Every row gives one point. Each copy is the shape, with its points in the same order, turned, moved and blurred by noise. Is it also mirrored, or only turned?
In the rows, zero is written as 128.

Shape (6 x 3):
[[125 102 146]
 [108 106 153]
 [123 150 128]
 [ 96 167 140]
 [124 152 118]
 [ 56 102 107]]
Copy 1, 6 rows:
[[137  99 145]
 [124  88 144]
 [115 143 130]
 [ 72 141 129]
 [119 145 113]
 [ 90  68  87]]
Copy 1 is: only turned
Copy 2, 6 rows:
[[150 109 109]
 [156 122  99]
 [119 146 131]
 [131 176 119]
 [109 144 131]
 [120 144  41]]
Copy 2 is: mirrored

Shape (12 x 6):
[[143 159 146 159 161 154]
 [154 136 153 110 135  85]
 [101 133 124 177 109 156]
 [148  99 132 113 155 111]
 [128 148 123 116 104 151]
 [174  91 141 108 122  89]
 [ 78 162  79 126 118 135]
 [120 141 106 127 108  87]
 [165 131 160 107 136  93]
 [105 136 139 136 150 117]
 [ 92 161 115 159  68 164]
 [ 81 145 159 145 122 175]]
Copy 1 (12 x 6):
[[161 180 138 126 168 128]
 [154 155 111  80  97  98]
 [105 155 151 166 153 122]
 [163 121 134  97 107 130]
 [109 154 102 126 133 137]
 [164 138 115  96  64 127]
 [ 95 112  96 144 173  90]
 [122 133 103 124 114  77]
 [160 159 115  80  95 115]
 [132 137 142 101 147 100]
 [ 70 168 114 174 150 114]
 [ 86 164 160 122 170 136]]
Copy 1 is: only turned
Copy 2 (12 x 6):
[[ 79 149 101 148 138 105]
 [150 166 154 145 168 113]
 [102 103 106 174 106 146]
 [154 129 124 119 159  97]
 [121 143 137 123 106 146]
 [191 147 149 137 147  88]
 [115 121 101 123 130 203]
 [160 147 126 150 146 163]
 [150 163 155 135 165  97]
 [111 122 125 140 167 133]
 [101 122 125 162  77 186]
 [ 70  94 146 142 117 141]]
Copy 2 is: mirrored
Copy 3, 12 rows:
[[ 88 152 102 144 149 140]
 [148 159 115 114  93 112]
 [ 86 140 167 160 157 109]
 [134 114 100 117 107  96]
 [131 129 160 134 137 143]
 [165 125 111 137  79  91]
 [123 126 180  98 190 118]
 [152 155 155 112 143  93]
 [150 157 107 119  87 118]
 [ 99 146 131 109 132 104]
 [106 144 204 161 168 135]
 [ 60 134 168 136 134 141]]
Copy 3 is: mirrored

Shape, 15 rows:
[[112 106 133  97 113 132 135 160  91]
 [109 103 149  88 162 109 104 151 145]
 [131 151 150  73 151 110  97 129  97]
 [147 115  78 156 149 119 108 154 106]
 [145 109 150 114 142 100 113 158 112]
 [167 125  86 160 209  99 112  78  96]
 [134 134 146 144 138 116  64 152 109]
 [136 121 161 152 105 103 124 152 145]
 [113 180 151 160 104 105 134  69 131]
 [126 210 130 154 121  94 135 138 156]
 [113 177 164 147 104  97  56 148 123]
 [140 149 146 157 119 154 126 138 115]
 [144 113 105 126  98 133  68 163 104]
 [127 129 169 119 104 102 114 131  94]
 [191 106  97 128 148 145 111  95 101]]
Copy 1:
[[154 123 122 110 120 162 106 143  99]
 [ 98  97 135 118 167 131  93 129  95]
 [111 152 121  93 160 117 138 132  78]
 [157 136 115 162 105 100 102  95 126]
 [127 114 157 128 126 129 107 121  78]
 [116 131 103 187 125  62 153  58  94]
 [ 97 173 143 122 124 124  84  97 108]
 [109 126 180 126 111 140 115 136 125]
 [ 53 141 142 123  86 130 194 133 145]
 [ 95 166 168 131 109  90 155 165 158]
 [ 67 184 158  91 112 125  93 134 126]
 [126 167 150 147 123 159 143 120 139]
 [149 151 129  91 112 129  76  89 132]
 [105 131 147  94 103 149 129 134  85]
 [158 124 117 125 128 118 157  51 108]]
Copy 1 is: only turned
Copy 2 (15 x 9):
[[153 110 154 103 124 145  85 160 123]
 [139 145 133 145 141 121  68 146 173]
 [173 167 140 102 135 109  87 124 146]
 [157 127 113 175 143 148 112 122  81]
 [171 140 144 150 121 128 103 156 142]
 [166 145 149 190 163 120 141  48 107]
 [148 172 128 157  93 113  92 139 108]
 [133 126 123 152  85 121 133 167 148]
 [106 127 129 108  87  80 171 101 134]
 [115 158  84 119 125  86 176 144 127]
 [131 178 104 128  65  74 105 150 114]
 [119 150 138 124  99 146 143 142 108]
 [165 140 104 139  89 150  74 138  92]
 [163 129 154 114  86 105 110 148 134]
 [178 133 135 152 121 180 125  71 118]]
Copy 2 is: only turned
Copy 3:
[[ 89 107 133 135 104 162 159 117 108]
 [115 132 177 106 114 128 170 126 156]
 [110 151 142  71 127 132 165 109 105]
 [153  94 119 145 161 117 155 139 103]
 [128 109 137 115 105 119 159 118 126]
 [172  82 101  71 205 120 140 124 135]
 [153 125 164 120 125 106 129 109  92]
 [120 115 132 145  91  96 104 121 137]
 [ 94 142 101 108 149 113  57  92 131]
 [ 77 150 109 121 149  55  91 141 110]
 [122 164 162 130 114  84 107  81  75]
 [114 112 128 123 125 129  94 145  90]
 [156 135 134 156 124 140 147 121  84]
 [109 124 127 112  95 131 122  89 107]
 [182 116  88  99 151 166 135 148 119]]
Copy 3 is: mirrored
Copy 4 (15 x 9):
[[147 143 119 101 107 144 112 187 147]
 [149  89 128 108 161 137  93 154 157]
 [144 124 169  77 158 120 113 165 129]
 [127 136  79 131 116  93  98 131 103]
 [149 106 138 123 115 106 108 151 139]
 [156 120  93 102 157  59 157  97  69]
 [106 104 153 111 113 125  87 128 105]
 [117 121 144 151 100 134 121 128 166]
 [ 80 161 157 114 151 134 180 107 145]
 [ 68 161 149 156 172 103 143 133 150]
 [ 59 123 180 115 125 127  89 122 130]
 [117 156 148 151 113 144 129 140 110]
 [130 150 114 105  98 123  64 136 123]
 [127 126 165  96  99 124 131 150 153]
 [185 167 116 102 120  99 121  96  96]]
Copy 4 is: only turned

Shape, 16 rows:
[[106 127 117  88  99 129 113 156 158 124 107]
 [132 127 112 128 104 123 156 168 148 136  99]
 [115 144  95 123 103 115 127 164 118 136 167]
 [126 130  97  80 119 132 139 137 165 131 130]
 [118 120 127 134 117 200 105 131 137   7 124]
 [133 145 117 135 125 144 117 106 144 125 113]
 [120 141 119 137  98 118 183 105  96 142 139]
 [112 122 129 148 106 146 100 151 129 146 139]
 [123 122 109 126 161 138 114 139 120 142 186]
 [110 115 102 157 206 125 146 101 124 113 113]
 [160 125 124 106  94 127 107 105 108  61 130]
 [179 117 109 104  97 154 127 113 139 121 119]
 [156 128 129 120 219 120 137 112  99 140 119]
 [123 170 153 152 120 115 141 152 167 144 112]
 [125 168 106 137 103 182 110 122 117  90 108]
 [154 136  93 135 132 108 122 121 117 136 152]]
Copy 1 (16 x 11):
[[136 124 107  78 134  88 109 118 149 134 151]
 [153 136 136  75 123 111 128 133 126 154 115]
 [122 102 112  99  86 121 115 141 111 179 143]
 [135 126  74  89 120 121 123 130 160 145 121]
 [165 167 104 177  95  57  83 136 104  67 140]
 [137 133 114 149 142 104 119 111 140 153 114]
 [ 97 136 115 105  98 115 157 101  93 160  84]
 [146  94 139 124 121 110 128 110 108 152 152]
 [122  92  97 152 113 164 130 149 114 153 143]
 [133 137  95 161 174 130 162 173 100 133  91]
 [105 128 121 140  93  82  73 129 133 101  93]
 [145 118 111 116 107 122  95  96 155 132  82]
 [ 98 137 114 153 181 182 128 154 117 138  93]
 [126 156 162 111 137 109 154 132 147 176 141]
 [150 156 112 155 120  78  79  99 101 154 125]
 [113  92 112 136 115 131 118 144 127 173  94]]
Copy 1 is: mirrored
Copy 2:
[[165 153 104 136 102 112 129 141 166 135 132]
 [140 120 110 147 118 130 137 136 161 142  86]
 [157 144 119 134  88 144 166 143 110 163 119]
 [183 140 113 116 122 130 119 154 157 135 125]
 [ 98 188  35  78 126  92 139 103 136  71 133]
 [124 134 129 119 113 137 108 134 132 112 142]
 [135 108 160 100 120 142 152  89 114 143  97]
 [115 164 116 163 113 147 140 129 125 141 136]
 [147 146 108 123 141 147 136 148  83 159 157]
 [113  85  85 114 155 130  77 113  88 150 128]
 [140 158 111  99  96  80 139 121  99  69 115]
 [151 162 141 113 125 122 116 148 132  88 102]
 [120  90 133 119 182  99  85 152  78 148 140]
 [114  89 125 154 111 135 159 143 168 128 131]
 [ 79 168 105  82  95 120 130 136 145 111 122]
 [138 121 134 119 111 142 129 156  82 130 118]]
Copy 2 is: mirrored

Shape (16 x 12):
[[101 119 136  59 117  84 116 136 191 154 132 127]
 [ 98 119 110 126 125 151  96 100 112 120 106 136]
 [146 138 137 157 137 148 164  90 196 130 133 231]
 [ 63 123 126 155 119 127 162 121 203 163 136 115]
 [147 122 162 159 133 149 129 109 138 106 136 103]
 [126 123 111  99 122  92 157 132 109 164 104 105]
 [100 142 142  68 134  96 155 157 122 119 138 108]
 [141 118 111 112 104 112 155 134 160 157 146 167]
 [101 140 117 145 117 146 131 147 130 151 142 120]
 [137 124 159 159 124 144 169 110 108 124 132 110]
 [134 100 108 159 130  67 146 148 126 160 136 118]
 [146  22 112  94 179 147 147 131 136 111 125 141]
 [140  85 126 158 112 129 158 141 172 105  98 124]
 [150 125 119 149 123 153 163  93 130  98 142 103]
 [129 143 137  56 128 140  75 143 117 163  95 105]
 [148 153 103 146 151 129 142 124 123 134 119 122]]
Copy 1, 16 rows:
[[133 133 113 113 129  95 116 181 155 220 114 125]
 [100 141 111 151 116 118  73 110 127 130 118 142]
 [ 96 139  67  61 155 181 168 138 134 117 134 175]
 [ 89 129  90 136 142 121 174 124 178 171  90  95]
 [144 110 155 127 147 133 126  97 134 114 134 122]
 [138 102  99 151 118  70 118 174 114 140 103 121]
 [158 158 115 141 132  66 125 167 116 173 144 104]
 [123 108  84 108 113 119 146 174 148 146 135 150]
 [102 129 118 165 106 120 143 141 140 131 131 117]
 [157 111 119 141 131 108 150 101 115  99 122 122]
 [100  76 119 128 126  53 152 158 149 121 126 133]
 [152  85  75 169 199 100  91 125 141 156 168 185]
 [140 104 107 122 169 116 120 137 190 108 126 122]
 [144  93 106 125 131 133 122  99 119 105 148 100]
 [140 140 158 175 108 120  67 187 106 174 101 140]
 [103 105 121 138 141 119 121 152 102 107 136 113]]
Copy 1 is: mirrored
Copy 2, 16 rows:
[[ 79 126 121 101 149  83  99  55 125 166 101 155]
 [ 78 130 131 139 104 138 105 109  80 105 151 109]
 [119 144 113 192  92 130 155 125  55 167 104 216]
 [ 46 144  99 155 115  93 184 101 134 156  98 140]
 [114 129 176 163 126 147 162 111 125 114 142 129]
 [136 134  91 127 141 113 107  83 127 132 108  85]
 [129 113 121  67 134  94 134  91 127 118 106 120]
 [130 126  82 150 122 113 118  94 115 170 129 161]
 [ 86 135 106 124 107 136 141 128 137 141 134 121]
 [138 123 141 157 108 140 174 109 122 118 129 109]
 [130 139  97 162 164  88 132 130 137 154 135  94]
 [110  40 113 165 185 135 135  84  64 111 139 137]
 [109 101 119 200 131 110 138 111 135 102 118 151]
 [130 137 125 166 119 143 176  95 115  93 161 135]
 [ 89 128 143  88 134 166  58  76 127 125 106 109]
 [129 162 110 144 142 148 135 129 109 111 129 124]]
Copy 2 is: only turned
Copy 3, 16 rows:
[[133 146 170  84  71  88  99  80 138 135 148 177]
 [106  83 114 133 124 150  97 100 125 136 146 154]
 [132  96 161 136 142 123 241  98 107 147 109 202]
 [103 154 147  84 125 120 164 100 182 174 144 142]
 [127 102 148 139 104 160 142 137 146 115 115 110]
 [133 151 118 137  97  79  90 107 120 162 120 119]
 [105 168 145 126  74  95 107  96  94 122 156 116]
 [137 140 145 146  79  98 151 118 129 159 130 185]
 [117 146 128 135 112 150 126 126 143 161 149 151]
 [113 111 128 160 105 133 148 125 132 148 109  89]
 [133 146 136 151 123  66 113 157 148 144 136 133]
 [145  64  99  92  69  86 161 147  94 118 180 131]
 [101 106 121  93 101 111 152 157 139 118  92 151]
 [131 110 103 160  98 143 166 120 151 110 115 110]
 [159 119 147 103  82 149  48  88  78 147 120 156]
 [155 143 114 152 135 131 129 120 112 128 118 135]]
Copy 3 is: only turned
Copy 4:
[[135  98 124  99  77 102 142 188 143 120 162 154]
 [ 93 104 127 101 123 164 134 104 112 107 112 119]
 [169  91 139 113 165 181 130 125 204 180  95 191]
 [134  77  95 139 110 107 155 124 155 187 153 113]
 [125 146 172 130 103 139 118  94 152 152 102 105]
 [157 144 103 113  97 107 148 143  89 112 106 132]
 [128 179 110 116  87 117 151 151 118 115 164 149]
 [189 106 116 124 113 138 124 136 143 122 127 162]
 [137 116 131 150 130 132 135 102 111 132 146 116]
 [153 165 143 123 103 147 130  84 124 169 101 112]
 [161 128  93 152 106  86  87 124 111 130 101 138]
 [155 145  96  64 120 170  72 156 170 102 106  73]
 [151 119 110 155  87 151 127 129 175 137  86 102]
 [153 150 143 112 110 136 141  65 163 127 100 111]
 [112 123 177 105 109 135 155 175  77  76 136 118]
 [142 144 135 131 149 116 141 108 129 117  92 132]]
Copy 4 is: mirrored
